Rows are points. A path goes straight from each point to the next, and from the last back to the first. The post is the endless flat space through its rows: a point in 2 columns, a line in 3, a plane in 4, and so on, so that a path can go around it. How many times does the path go around the post? Going back the other way cancels.

Post (1 x 2):
[[-0.65 -0.02]]
Path:
[[-1.10 -1.63]
 [-3.43 -1.38]
 [ 0.15 -1.38]
 [ 1.84 -0.95]
 [ 0.73  2.84]
 [-1.74  1.80]
 [-3.52 -1.01]
 [ 0.32 -4.13]
 [-2.92 -2.25]
 [-4.49  0.65]
 [-1.66  2.49]
 [ 1.45  0.59]
 [ 1.63 -1.17]]
Times around: 0

Post (2 x 3):
[[-0.27  0.59  2.89]
 [ 2.92  1.04 -3.10]]
Path:
[[ 2.89  0.32  1.39]
 [ 1.39  1.99  1.77]
 [ 0.33  1.80 -0.38]
 [-3.41  0.55 -0.67]
 [ 0.23 -3.16 -0.68]
 [ 1.01 -0.90 -4.48]
 [-0.01 -3.29  2.90]]
Times around: 1

Post:
[[-0.25 -0.59  3.05 -0.50  5.31  0.49]
 [-0.10 -0.59 -0.56  2.14  1.19  2.06]
 [ 1.31 -1.49 -0.28 -3.44 -1.10 -3.03]
 [-0.31 -0.37  2.45  3.13 -1.91  3.70]
 [ 2.09 -1.37 -0.63 -1.66 -1.24 -8.21]]
Path, 19 rows:
[[-0.02  1.43 -0.23 -0.04  2.72 -0.33]
 [-2.83  1.13 -0.35  0.25  2.93  0.51]
 [-2.10  2.25 -0.68 -0.74 -1.25  0.65]
 [ 1.10  0.67  2.54  1.11 -1.58  0.60]
 [ 3.56 -2.23 -1.54 -3.09  0.78 -2.68]
 [ 1.56 -2.86 -0.50 -2.18  2.81  2.25]
 [-0.50 -1.59  2.77  2.09 -1.55 -0.82]
 [-1.39 -0.26  3.50  1.19  2.68 -1.57]
 [-0.84  1.29  2.91  0.19  2.77  0.36]
 [-2.61 -0.16  2.17 -1.87  2.02 -1.44]
 [-1.56 -1.87  1.65 -3.05 -1.28  0.33]
 [-0.39  0.29  1.22 -0.92  2.82  0.58]
 [ 3.10  2.00 -0.03 -1.75  1.50  0.34]
 [ 2.56 -0.67  0.23  3.39  3.78 -1.74]
 [ 2.35 -4.65  0.07 -3.25  1.02 -0.92]
 [-2.81 -3.65  1.35  2.90 -1.92 -0.21]
 [-1.42 -0.42  2.21 -1.92  1.20  3.13]
 [-0.20  3.11  0.96  1.02  0.95 -3.87]
 [ 1.59 -0.19  2.02 -1.13  2.29 -1.11]]
Times around: 2

Post (7 x 8):
[[-0.48 -0.41 -3.92  0.97  0.23 -0.28  1.40  0.05]
 [ 1.25  4.01 -1.44 -2.88 -3.18  3.57  2.98  0.21]
 [ 3.05  1.21  4.03  0.44 -2.53  2.77  3.97 -2.59]
 [-2.41 -1.76  3.48  0.01  0.88 -6.26 -1.06 -0.21]
 [ 0.69  2.36 -1.15 -1.71  1.35  1.79  3.37 -0.30]
 [ 0.08  2.13 -0.34 -1.29  0.01  0.57 -2.75  4.41]
 [-0.84 -1.47 -1.77  0.52  0.79 -1.25  2.23  3.23]]
Path:
[[ 3.52 -0.14 -1.28 -1.80 -0.33 -0.05  3.57 -0.23]
 [ 0.43  4.78 -0.76 -4.38  0.75  2.28  1.56 -3.97]
 [-1.78 -2.74  0.57  1.27 -1.20 -0.29  1.45 -2.26]
 [-2.08 -0.33 -1.87  2.96  0.49 -0.49  3.13 -0.86]
 [-3.22  1.03 -0.52 -0.38  3.75 -3.43  2.79 -0.09]
 [-0.68  1.40 -0.83 -0.91 -0.35 -2.92  2.73  1.78]
 [ 1.72  2.90  0.38 -1.30 -1.46 -1.13 -1.10  0.72]
 [ 1.11  0.15  0.49 -2.28 -0.64 -0.86  1.10 -0.96]
 [-0.91  1.06 -1.16 -3.37 -3.42  2.17  0.11 -0.69]
 [-1.90  0.94  2.76 -1.85  0.35  1.50  4.13 -0.16]
 [-1.98  0.47 -0.60 -0.14  0.78 -3.00  1.34  0.38]
 [ 0.10  1.42  3.26 -0.82 -0.37 -1.24  2.33  0.53]
 [ 0.58  1.07 -5.41  0.58 -1.55 -0.20  0.11  1.69]
 [-0.42  3.28 -1.65 -4.53  1.62 -3.04  0.13  1.74]
 [ 3.00 -2.29 -1.30  0.33 -0.37  0.96  1.01  1.84]
 [ 0.65  0.66  2.65 -1.33  1.29  1.94  1.64 -1.30]
 [-1.36  3.95 -1.69 -1.85  3.26  4.23  1.80  0.91]
 [-2.96  4.11 -1.81 -1.81  0.41 -0.64  3.10  2.00]
 [ 0.44  0.82 -0.73  1.04  1.65 -2.61  3.08 -0.27]]
Times around: 3

Post:
[[ 2.99 -0.80 -0.96 -0.90  3.26 -0.20  1.49 -3.51  1.89  1.31 -4.45]
 [ 2.20 -2.53  0.64  0.17 -0.95 -3.30  3.25  1.46  1.04 -1.35  2.57]
 [-0.37  0.48  1.39 -2.46  0.48 -0.92 -1.93  0.13 -0.78  1.01  0.62]
 [-1.30 -0.02  2.38  0.90 -1.72  0.05 -3.14  0.34 -1.66  2.04  0.04]
 [ 2.84 -2.60 -1.59  0.83  2.07 -0.16  2.78  1.96 -0.79 -1.17  0.30]
 [ 2.26  0.49  0.13 -1.07 -0.03 -1.99  4.80  2.18  0.25  0.09 -2.02]
 [-3.62  0.88  0.44 -1.62 -4.62 -2.58 -0.20  0.33 -3.80  2.89  3.32]
 [-2.52 -1.65 -0.43 -0.20  0.63 -1.61 -1.75  3.11 -0.53  2.78  0.88]
 [-1.35  0.72  2.16 -1.32 -0.58  0.09 -0.07 -0.96 -0.70  3.87  2.53]
 [ 3.74 -2.71 -4.59 -1.04  3.77  3.18  1.67  0.52  5.08 -0.40 -4.28]]
Path, 11 rows:
[[-0.07  2.33  0.34 -2.60 -2.59 -2.30  0.68 -1.37  3.61  4.06 -3.46]
 [-0.74 -1.13  2.24 -2.82 -1.57 -3.93  2.33  0.41 -0.78  3.53  2.23]
 [ 1.57 -2.94 -2.39 -3.36  0.70  0.07 -0.86 -4.65  0.39 -0.90  0.88]
 [ 0.10  1.11  2.36 -0.42  1.28  2.06  0.60 -2.00 -1.52 -0.70 -0.91]
 [-0.92  2.51  0.74 -1.51 -0.99 -3.02  3.02  0.29  2.81  3.74 -3.03]
 [ 3.99 -3.13 -3.15 -0.17 -0.06 -0.99  1.23 -0.19  1.01 -2.00  0.93]
 [ 0.62 -2.52  3.40 -1.00  0.90 -3.28  1.15 -0.31 -0.71  4.69  1.90]
 [-0.70 -1.47 -1.19 -1.19  1.22 -2.06  4.12  2.96  1.02  2.07 -2.25]
 [-2.74 -0.33 -0.85 -1.33  2.74 -1.46 -1.41 -0.90  0.98  1.91 -0.20]
 [ 0.46  1.38  3.31  1.57  0.31 -0.70 -0.73  0.24 -1.09  1.09  0.77]
 [ 0.65 -0.17  0.36 -1.09  0.30 -0.12  0.94  0.11 -2.76  4.38  3.26]]
Times around: 2

Post:
[[-0.62  0.43 -3.71  3.52 -0.13 -4.46 -1.07 -2.73 -6.25  0.72  2.75 -0.14]
 [ 2.95 -1.14 -1.97  2.36 -0.63  1.81 -1.59  1.17 -0.28  0.23 -1.53 -1.87]
 [ 2.52 -1.31 -0.33 -0.13  1.50  3.06  2.24 -0.04  0.71 -1.60 -1.45  0.72]
 [-0.93  1.97  0.66 -1.58  0.98 -1.89 -0.16  2.25  3.55  1.33 -0.65 -0.32]
 [ 1.31  0.68  0.39 -1.20 -0.87  2.56 -0.97  2.92  1.64  0.19  1.53  1.13]
 [ 0.93 -3.06  0.72 -0.82  1.02  2.98  0.36  0.49  0.98 -2.33 -1.08 -2.73]
 [-0.54  0.81 -1.25 -0.26  0.38  1.52 -2.25 -3.61 -0.14  0.53  0.63  0.34]
 [ 0.11 -0.76 -1.38  0.33 -2.36 -0.19  0.36  0.90 -0.26 -0.30 -0.79  0.29]
 [ 0.38 -2.01 -0.16 -0.58  1.77  2.71  1.05  1.87  0.24  4.30 -2.38  1.15]
 [ 1.40  4.51  2.49  1.20 -3.53 -2.07 -2.39 -0.59 -1.67  2.01  3.39  1.20]
 [ 3.77 -3.93 -1.94  1.90 -0.08 -1.33 -2.84  0.84 -0.04 -1.55 -1.19  0.53]]
Path, 28 rows:
[[-4.32  1.07 -1.53 -1.49  4.45  1.26  1.03 -2.88  0.53 -1.40  3.54  2.01]
 [-2.74  3.66  1.37 -0.06  0.43 -2.33 -3.42 -3.70  0.21  0.70 -0.17  2.59]
 [ 2.78 -1.38 -0.82 -2.60 -0.39  4.28 -0.13 -0.55 -1.21  1.56 -1.79  3.20]
 [ 1.20 -1.19 -1.74  0.07 -0.70  2.97  0.75 -1.31 -4.07  6.02 -1.56  0.10]
 [-0.28 -2.53  0.84  0.78 -0.64  2.80  3.97  0.23 -2.19  0.06 -0.01 -2.29]
 [ 1.30 -3.04 -0.33  0.86 -1.09 -1.15 -0.27  4.99  0.68 -2.77  1.12 -0.10]
 [ 1.56 -1.55 -1.37  0.21 -0.03  3.84 -2.96  3.81  3.08 -0.48 -3.33 -3.39]
 [ 2.06 -0.92 -2.84 -0.77 -1.26 -2.27 -2.35  2.18 -1.42  0.87 -2.90 -0.17]
 [-0.16  0.57 -0.26 -3.02  1.55  2.92  1.78 -1.55 -1.66  0.85  2.04 -1.81]
 [ 5.48 -1.40 -4.24 -0.39  0.82  3.62 -2.57  2.32 -0.77  0.25  0.36 -0.28]
 [ 0.76 -2.42 -0.62 -0.39  0.76 -2.50 -1.00 -2.87  1.09  0.00  0.96 -1.79]
 [-1.97 -0.56  0.54  0.96  1.38  1.00 -2.69 -1.23  0.58  5.40  0.70 -0.46]
 [ 1.34  3.53  1.56  3.89 -1.57  4.34  0.78  0.31 -0.16  0.39 -2.90 -1.84]
 [ 2.82  0.70  1.15 -1.16  1.76  0.95 -1.59  1.47  0.67 -3.87  2.68  0.49]
 [ 1.65  0.50 -1.61 -1.18 -0.32  2.05  4.75  1.14 -3.14  1.34 -1.45  1.08]
 [ 3.08 -2.96  0.37  1.50 -1.33 -1.53  3.03  2.56 -2.17  0.52  0.74 -0.01]
 [ 1.79 -0.38  0.11  3.93  0.06 -2.79  2.66  4.22  0.29 -0.26  2.98  0.92]
 [ 1.05 -2.31 -2.90  2.26  1.77  0.53 -0.69  1.22 -3.13 -2.86  0.53  1.21]
 [ 0.29  1.95 -1.20  3.01  1.37  1.38 -1.23 -1.07 -1.18  0.98  0.59  3.21]
 [ 1.85 -3.30 -1.52  2.87  2.57  1.75 -2.77 -1.96  1.47 -0.60  0.69 -0.94]
 [ 0.12 -1.69 -3.27  1.15 -1.88 -1.87 -0.78 -0.43  2.07  1.26 -0.33  0.70]
 [ 0.89  0.90  0.28  0.92  0.38  2.40  0.33 -0.60  1.56 -0.48 -0.38 -0.19]
 [-0.92 -3.32  2.16 -2.68 -0.20 -0.41 -1.75  4.56  6.21  0.06 -3.86  1.49]
 [ 6.20  0.44  0.97  1.92 -0.11  1.06 -0.82  3.00 -1.54 -0.79 -0.60 -0.41]
 [ 0.39  1.90 -0.37 -1.58 -2.66  2.27  0.56 -1.83 -1.08  4.11 -0.40 -2.32]
 [-0.07  2.97  0.26 -1.02  3.39  6.29  2.48 -2.02  2.74  5.82 -0.15 -2.99]
 [-0.56  0.02 -3.47 -1.33  0.97 -2.66  0.65  3.41 -1.81 -0.71  3.96 -1.00]
 [ 1.40 -0.78 -0.81  3.46 -0.05 -1.36 -0.59 -3.49 -1.45  3.88 -1.76 -0.01]]
Times around: 4
